Each row of a before or after table is a point. The points were changed in one or more steps. Then noise was added and the rows were shuffled. The steps act on columns, c1 being the first. Name the steps. A step turns or swaps two columns, mirrors them in a line or flattens them onto one, adds a multiple of one to another, or multiplies or shifts one. Angles are multiples of 10 degrees, from the lower column toward the higher: turns from -170 to 170, lines from 10 to 170 but not 90. Use the fewest steps. Two steps may share a column if one is a turn and the other turns, adds or multiplies; they go together, in the order done. Otherwise the lowest column goes first.

Before (9 x 3):
[[  0  47  45]
 [ 43  -3  12]
 [ -1  17  10]
 [ 27  -6   6]
 [-26 -19  22]
 [ 62 -33   7]
 [-17  -2 -40]
 [ 16  20  -8]
 [-53  30 -16]]
After (9 x 3):
[[-32  30  20]
 [-28 -16 -12]
 [ 28 -20  57]
 [  7  -5  26]
 [-11  15   2]
 [ 29  -7 -30]
 [ 15  13  11]
 [-10  21 -53]
 [ 12  -3  38]]
Steps: turn c1 and c3 by 60 degrees; multiply c2 by 0.7

Before (14 x 6):
[[-13  -6 -48   5  12 -15]
 [-21 -10 -66 -21   2  -5]
 [  3  -6 -18 -25 -19  -3]
 [ 13 -33 -41  37  24  14]
 [-36 -32 -20 -14  -1  -6]
 [ -2   3  32  20  15  -3]
 [-14   3 -20  -8  13 -22]
 [ 36 -47 -33  29  54   4]
 [-19  30  19  21  -5  15]
 [-21  25  18 -17  14   8]
 [ 48 -46 -27  28  44  21]
 [-33  17  14  -8   3  20]
 [ 35 -37 -22  34  41   3]
 [ -9   7   5 -15  44  30]]
After (14 x 6):
[[ -4  -1  25  20 -38  -2]
 [ 11   4  29  35 -12   4]
 [-21  -4  18  -3   4  -9]
 [  4   3 -24 -44 -36  -3]
 [  4   2  53  59 -23 -38]
 [ 12  -4  47  76 -10 -22]
 [ 11  -4 -21 -20   3  20]
 [ 10   3 -22 -45 -17   5]
 [ 44   2  11  42  47 -35]
 [ 44   0 -21 -49  -7 -21]
 [ 53  -2  21  59  35 -24]
 [ 39   5  15  58  35 -11]
 [ 25   1  21  68  13 -38]
 [ -3  -2 -25 -12 -18   0]]
Steps: swap c1 and c5; multiply c2 by 0; turn c3 and c6 by 140 degrees; add 1.5 times c3 to c4

Before (14 x 9):
[[  5  29 -29   3 -33   8  -4 -35 -16]
 [-15 -16 -36 -34  15 -12 -27 -26  -9]
 [-15   3 -12 -17  19   2 -23  30  23]
 [ 56 -24  -9 -34  14 -14 -24 -22 -15]
 [ 41  18 -57  -9 -12  28 -21 -26   7]
 [-16  22  -6 -28  15  18  44 -26  17]
 [ 28  14 -31  11   5  19 -17  -5   4]
 [  6  12  -9 -33 -71  11  23   9   3]
 [ -5  15 -11  15 -10   0 -12   2  -9]
 [-15 -42  -9  55  15  -5  -9  20 -10]
 [ 41  18 -10 -40  -8 -11 -24 -34  74]
 [ 20  30 -13 -33   6  66 -19 -35   3]
 [-14 -18 -29  -8 -95  -6 -16   1 -16]
 [ 28  -2  -8 -31  22 -14  -4 -32  -5]]
After (14 x 9):
[[-19  43  29 -34 -25   1   0 -41  74]
 [-31  -6 -65 -35 -17 -58 -12 -32  18]
 [ 17  -3  17  30 -14  -9 -25 -17  22]
 [ 31  14  20  21  -3  -2 -17  55 -29]
 [-34  46  32 -22 -18   4 -21 -34 -25]
 [-22  18  30 -33   3   6 -22 -32  -6]
 [  6 -17 -13 -26  46 -18   1 -27  26]
 [-28  11  22  -5 -14 -35 -11  11  10]
 [ -7 -17  17   2 -14  -6   5  15  -1]
 [ 15  -3  51   1 -48 -14  84  -8 -23]
 [-39  17  51 -25 -24 -57   5  -9  14]
 [-25 -23  34 -36 -15 -25  29   3   0]
 [-10  -3  -1  10  -1 -14  74 -33   8]
 [ 17  -3  71 -26 -20 -14 -23 -34 -17]]
Steps: turn c2 and c9 by 30 degrees; turn c1 and c2 by 140 degrees; turn c3 and c6 by 140 degrees; multiply c3 by 2; swap c4 and c8; turn c5 and c7 by -70 degrees

Before (10 x 12):
[[-12 -16  26  31 -34 -23 -34 -17  16   6   4 -15]
 [ 19 -28  13  -5   1  23   4 -40  35 -23 -25 -27]
 [ -9  -1  19  -1  10  27 -36 -19  -2 -22  25  -5]
 [ 24  19  -2  11  10   4 -40  25   2 -47 -43  13]
 [ 25 -53  28  18  11   9 -22 -10  34  19  19  28]
 [ 20 -16  30 -11  18 -16  -6  21  -8   7 -38 -31]
 [-31 -14  11   5   3 -23  11 -22  16 -26   7 -17]
 [-23 -23  21  21  21   5 -32   3   1  11 -43  40]
 [  6  11  21   9 -16 -17  17 -21  14  13 -31 -30]
 [ -8  -9 -12  -1 -19  35 -33  -1   8 -45 -13  37]]
After (10 x 12):
[[ 19 -28   6 -21   1   0  14 -41  35 -32 -29  44]
 [ 20 -16  33 -22  18  -3  12  15  -8  15 -48  63]
 [  6  11  17 -30 -17  -2  30 -24  15  21 -33  17]
 [ -9  -1  15  -4  10   4 -45 -23  -2 -34  18   8]
 [ 25 -54  26  16  10   7 -30 -15  34   9  16 -75]
 [-22 -24  21  24  20   4 -11  -2   1   6 -64 -95]
 [-30 -14   7 -18   3 -13   8 -23  16  -5  13  11]
 [ -8  -9 -12  33 -19  -2 -25   1   8 -58 -27 -44]
 [ 23  19   3   6   9 -12 -18  25   2 -38 -67 -40]
 [-12 -17  23 -29 -34  -6 -33 -22  16  19  -7 -48]]
Steps: turn c3 and c8 by -10 degrees; turn c4 and c12 by -120 degrees; multiply c12 by 2.5; turn c6 and c10 by -40 degrees; multiply c6 by 0.4; multiply c11 by 1.3; turn c7 and c11 by 20 degrees

Before (12 x 18):
[[ 33 -24  21 -36  12 -19  17 -32 -19 -34 -17  25   8  -3 -18 -11 -48 -12]
 [ 12 -35  26  23  29  -5  -2  -8  33  38  19 -46 -13  -3 -18  11 -16 -14]
 [ 45   8   9   4  -1   7   9 -21 -28  36  71 -13  28 -36  -1  40 -19 -34]
 [  1 -27 -34  18 -24  53  21  11   3 -25 -46  25 -41 -36 -45   8 -41   1]
 [ 10 -19  39  24   4   3   8 -21 -12 -38 -31 -44  32   0 -12  33   9 -56]
 [-17  -1 -42 -45   1  23 -41 -40   5  -7  -3 -27  -7  22  -3  24  32   7]
 [-30  -8 -40 -19  32  15  -9 -27 -26  10  68 -10  18  -3 -26 -26 -47   4]
 [  9  -7  -5  13 -11  28 -15 -34  -9  -3  42 -45 -21  -7  46  35 -15   5]
 [ 17 -10  34  16 -30  24  11 -28  30   1  19   5 -16 -16  -7   1   0  -4]
 [ 26 -77   5  19   9  39   4  -4 -24  14 -38 -17  48 -15 -16 -28  16 -21]
 [  1 -27 -10  39  14  55 -10  15   9   9  -7   3  60 -13   7 -12 -24  17]
 [-17 -21  37   1  38 -59 -10 -47   3  41  20   1  28 -10  -4 -21 -21 -32]]
After (12 x 18):
[[ 50 -28  16  38  13  11 -11  55  40   8 -14   4 -29 -16   8  12 -50  16]
 [-22 -10  27  16 -30  24  10  -3  58   0 -33   6  22 -16  -6  -5   5  -2]
 [-38 -26 -37  19 -26 -24  20  62  31 -24 -24  26 -12 -36 -46   1 -41  -6]
 [ 29 -75  40  20   6 -22   4  41   6  14 -26 -18 -27 -16 -16 -29  47  19]
 [  3  -1 -40 -46  -1   3 -40   0  35  -6 -47 -25 -21  22  -3  12  22 -20]
 [-16 -33  19  24  31  17   0 -15  62  37  -1 -47  14  -6 -16 -11   6 -13]
 [ 31 -21  24   3  37  -1 -12 -76  32  40  -8   1  30 -10  -4 -36  26   9]
 [ -9 -23  38 -39  12 -22  16 -25  10 -35 -18  25  -5  -2 -19 -16 -30   7]
 [  0   9  45   4  -1  69   7 -26   2  35  -9 -13 -27 -38   1 -19  32 -49]
 [ 31  -7 -39 -18  33  70  -9 -21   3  11 -18  -8 -22  -3 -24  -4 -55  26]
 [ 26 -18  42  23   2 -28   7   0  19 -39 -27 -43  14  -2 -14 -41  94 -51]
 [-22  -6  -5  11 -10  48 -14  -8  21  -2 -34 -44  -3  -9  46  18 -23 -31]]
Steps: turn c1 and c13 by -120 degrees; turn c3 and c13 by 50 degrees; turn c6 and c11 by -70 degrees; turn c8 and c11 by 60 degrees; shift c9 by 30; add -1.5 times c18 to c17; turn c16 and c18 by -70 degrees

Before (8 x 24):
[[  9 -11  44  -2  14  -7 -36  30 -25  18   6 -39  12 -33  12  13  -2   0
  -31  -9   7   7 -14   2]
 [ 37 -16  25 -19 -44  16 -35   1   7  40  44 -16 -10  14   0 -56 -42 -40
  -18   8  -2 -30 -33  -4]
 [ 25  -3 -18  -1 -21   0  10 -20  49 -43   9 -18   8 -52 -19 -30  22  16
   54  18  20 -14   5  33]
 [-16 -11  15 -14   1  -9 -15  46 -26 -12 -10 -11  -3  29  33  26  13   4
  -51 -27 -15   2  12   3]
 [ 11 -42 -34 -15  -7  21  10 -34  45 -46  26   1  28 -52   0 -33  60  28
   10  16  -2  21  14  45]
 [-11 -17  42 -21  17  -8   2  34 -18  16 -14 -44  38  12  17  35 -25  52
  -41 -23 -11   5 -13  -4]
 [ 10  13  29 -20  30  -5  12  23 -22   3  -9  -2   2  11  27  15  14  30
  -34  -8  -8  31 -20  29]
 [ 24 -26 -16  11  -7   0  11 -39  32  -3 -15  28  29 -52   5 -54  61  15
   33  10 -35 -18   5   4]]
After (8 x 24):
[[ 27  14 -18   0 -21   1   9  17  50 -45  34  29  41 -39 -12 -29  19  16
  -47  21  19   1   7  35]
 [  7  33 -34 -15  -8  20  10  23  48 -45  37  24  77 -17  23 -36  60  30
    1  -2   0  26  14  43]
 [ 37   0  44   1  16  -9 -38 -29 -26  15 -11 -26  37 -13  15  13  -4   0
   31 -12   8  -3 -11   1]
 [ 33  13  25 -18 -46  14 -38 -19   8  39  33  58 -27   3  14 -56 -41 -42
   30  25  -1 -19 -34  -5]
 [  6 -28  27 -21  31  -6  12 -19 -24   2 -29  17   1  10  11  14  13  30
   29 -31  -6  16 -22  30]
 [-11  17 -16  10  -5   1  12  42  34  -5  10  86  76 -15  19 -55  63  10
  -30  19 -38  -8   7   2]
 [ 32   0  45 -24  18  -7   2 -25 -18  14 -34 -77  60  51  25  35 -21  52
   28 -18  -9  -8 -15  -5]
 [  0 -15  15 -12  -1 -10 -17 -39 -25 -14 -38 -46 -18  20  30  27  15   4
   40 -23 -15 -14  12   0]]
Steps: turn c1 and c12 by 60 degrees; multiply c12 by 2.5; mirror c2 and c15 in the line at 110 degrees; turn c8 and c11 by 160 degrees; turn c11 and c19 by -160 degrees; multiply c13 by 2; turn c13 and c14 by 30 degrees; turn c20 and c22 by 40 degrees

Before (11 x 32):
[[  6 -22 -60   6 -51 -31  16 -12 -19 -45 -23  13 -13  10   2 -39  15  33
   -6  11  11 -12  71  25 -15 -17  -6  51  33  11   3   2]
 [  1   5  -4  21   1  -1 -16 -21  -6   1  -1 -28   4 -24  -4 -23 -20 -64
    4  33  19 -25   5  26 -16  40   0  45 -17  -7 -11  18]
 [ 16  21 -16 -30 -46   4  20  37  28 -38  14   4  31  37  10  11  13  25
  -17  20 -19   3   6  21  -4   9  -9  17  21  -8 -20  32]
 [-23   7 -21  33 -53  25 -42  20 -16 -39  -6  22  34 -52  53   9  33 -19
   47  31  19 -18 -24  -3  39 -40  29 -13  -7  -1   6 -17]
 [  9  40 -17   5 -52 -68   2  48 -16  -5 -29 -24  -7  -1  19  20   8 -22
   14  24   8   3  15 -16 -13  -2  -3  -6 -28 -14  29  -5]
 [  0  20  -5 -77 -32  -8 -28  32  30  22  21 -39  32 -20 -13 -20  38  -3
   22   7  -2 -39   0  14   1  19 -24   8  21   8  -4  68]
 [  5  -2   1  15  -4 -22 -13  30   5 -81 -26  41 -50   7 -36 -14   9   1
   32  -4  25   1  40  -5  24  -1   3  -1  35  -7  54  33]
 [ 23 -30   5  24 -56   8  33 -72   2 -17  -3  -1   7 -32 -15  26  18  18
    5   1  32  12 -15 -13  23 -25  -5 -10 -38  -3 -23 -10]
 [ -9 -21  18  -5 -22   4  38 -17  20 -21   2  70 -16 -48 -23 -17  35 -58
    4  33 -37  33 -21 -72  11  18  18   6  15 -24  43 -33]
 [ -8 -35   9  10 -47 -33  10  30  -7 -14 -20  40 -56 -15 -20 -18 -19 -47
    6  43 -18 -20  31  21  28  14 -13  10  20  -3   0   9]
 [ -4  23 -20  13  28  19  15 -27  -2 -51  -2   7  25 -12 -55  -1 -32 -16
   -7 -28  44 -68  69 -25  39   3 -11  -8   5 -30 -16 -63]]
After (11 x 32):
[[ -2  21  -4 -76 -32  -9 -27 -26  30  22  22 -39  30 -20 -11 -18  39  -3
   20   4 -22 -40   1  14 -50 -19 -10   7  20   9  28  68]
 [ -5  23 -19  11  27  18  17  47  -1 -51  -1   5  25 -11 -56   2 -32 -16
   -9 -26 -15 -68  71 -25 -11  -4 -19  -7   6 -30   9 -64]
 [ -5 -34   9   9 -49 -32   6 -37  -8 -16 -20  41 -55 -16 -18 -18 -21 -47
    5  44  -6 -18  34  21 -21 -14  -4  11  19  -2  18   8]
 [  7  -3   3  13  -5 -22 -12  -9   7 -82 -25  40 -50   7 -37 -15   9   0
   35  -4 -39   2  39  -5 -27   2  53  -3  33  -8  21  34]
 [-10 -20  16  -5 -23   4  37 -12  20 -20   4  71 -16 -50 -20 -18  36 -57
    4  33  39  31 -21 -72 -38 -18  48   6  17 -23  -2 -32]
 [ 17  22 -17 -30 -48   5  21 -41  28 -37  16   5  30  39   9  10  11  27
  -16  19 -11   4   8  22 -57 -10 -23  18  21  -7   1  33]
 [-22   8 -18  36 -53  25 -45  -3 -16 -39  -4  23  34 -52  50   8  34 -18
   48  31 -27 -19 -21  -6 -12  40  12 -14  -8   0 -34 -16]
 [  2   4  -5  21   2   0 -17  27  -8   0  -3 -26   3 -23  -4 -21 -19 -66
    6  34  -1 -26   5  27 -63 -39 -11  45 -18  -6  -7  18]
 [  8  41 -16   5 -52 -69   0 -31 -15  -3 -27 -24 -10  -1  20  22  10 -25
   14  26 -37   4  14 -15 -61   2  24  -6 -26 -15  16  -5]
 [ 23 -31   5  23 -57   9  30  75   2 -16  -2  -1   8 -34 -13  26  18  18
    5   1  21  13 -15 -13 -26  26 -23  -7 -40  -4  -8 -11]
 [  4 -23 -60   7 -51 -31  18  14 -21 -44 -24  13 -13  10   1 -37  18  34
   -7  12  -2 -12  69  25 -66  15   0  50  32  11   9   4]]
Steps: turn c8 and c21 by -140 degrees; shift c25 by -50; multiply c26 by -1; turn c27 and c31 by -70 degrees; multiply c31 by 1.3
